Rows are points. Each copy is the shape, with its points in the same order, turned, moved and blurred by noise. Some copies are also mirrored. Which?
In the rows, zero is written as 128.

Shape, 9 rows:
[[138 155 174]
 [ 95 131  95]
 [ 95 160  88]
 [109 142 107]
 [148 119  88]
 [174 114 130]
 [109 115 180]
 [ 98 162 176]
 [178 125 153]]
Copy 1, 9 rows:
[[ 93 204 158]
 [114 121 103]
 [122 144  77]
 [124 145 109]
 [161 120 142]
 [153 162 171]
 [ 71 170 159]
 [ 65 193 128]
 [141 187 185]]
Copy 1 is: only turned
Copy 2, 9 rows:
[[145 183 137]
 [ 86 115 108]
 [ 70 135  94]
 [ 99 135 110]
 [126 105  78]
 [172 131  92]
 [139 151 170]
 [110 181 151]
 [180 152 103]]
Copy 2 is: only turned

Shape (8 x 4):
[[146 110 145  91]
 [129 172 138 249]
 [139 119 130  93]
 [109 112 146 122]
 [121 102 128 170]
 [127 118 184 119]
 [ 92 124 121  83]
 [134 122 124 105]]
Copy 1, 8 rows:
[[154 104 135  92]
 [110 202  60 199]
 [142 107 143  96]
 [119 102 106 112]
 [128 110  96 162]
 [141 117  83  86]
 [ 94  93 145  88]
 [132 114 141 108]]
Copy 1 is: mirrored
Copy 2:
[[121  93 174 138]
 [242 177  97 121]
 [114  98 156 146]
 [128 122 144 106]
 [172 111 118  99]
 [135 124 183 108]
 [ 79 118 134 135]
 [124 100 138 148]]
Copy 2 is: mirrored
Copy 3, 8 rows:
[[136 113 154  92]
 [180 193  37 196]
 [122 133 149  85]
 [123 126 144 135]
 [111 138  87 144]
 [153 103 150 143]
 [101 163 176 115]
 [120 133 135  97]]
Copy 3 is: only turned

Shape, 11 rows:
[[135 117 145 107 119  84 136 110]
 [ 83 156  81 153 138 116 146 201]
 [185  66 117 171  61 133 132 130]
 [ 76 136 121 176 149 100 141 121]
 [142 110  99 104 154 145 156 124]
 [133 126 162 169 145 125 186 208]
 [114 156 106  92 154 136 181 133]
 [ 89 129 103 110 143 108 220 106]
 [ 73 144 149 160 128 139 139 128]
 [183 130 145 165  79 123 138  99]
 [127 130  74 156 144  67 136 104]]
Copy 1, 11 rows:
[[100 118 120 135 151 105 151 140]
 [127  94 145 205 139 186  77 175]
 [166 101 134 143  92  49  92 121]
 [119  84 150 183 163 169 122 102]
 [160 129  79 146 140 146 123 146]
 [182 114 187 155 177 139  92 187]
 [144 152 103 167 145 178 144 167]
 [154 124 111 196 147 164 192 148]
 [128 100 166 147 134 181 121 114]
 [132 151 156 140 119  73 113 101]
 [105 105  96 210 162 122 116 107]]
Copy 1 is: only turned
Copy 2, 11 rows:
[[ 76  97 132 137 110  98 113 118]
 [146 155  74 155 204  99 107 115]
 [112 117 169 248 103 129  97 114]
 [ 67 169  90 150 166 103 137  95]
 [126  96 131 138 143 148 132  81]
 [120 145 156 163 200 109 158 174]
 [135 101  85 113 145 131 159 108]
 [ 87  80  66 143 151 133 177 103]
 [ 79 176  90 139 141 141 135 127]
 [108 142 153 203  74 108 146 133]
 [ 87 121 110 167 144  67 121  54]]
Copy 2 is: only turned
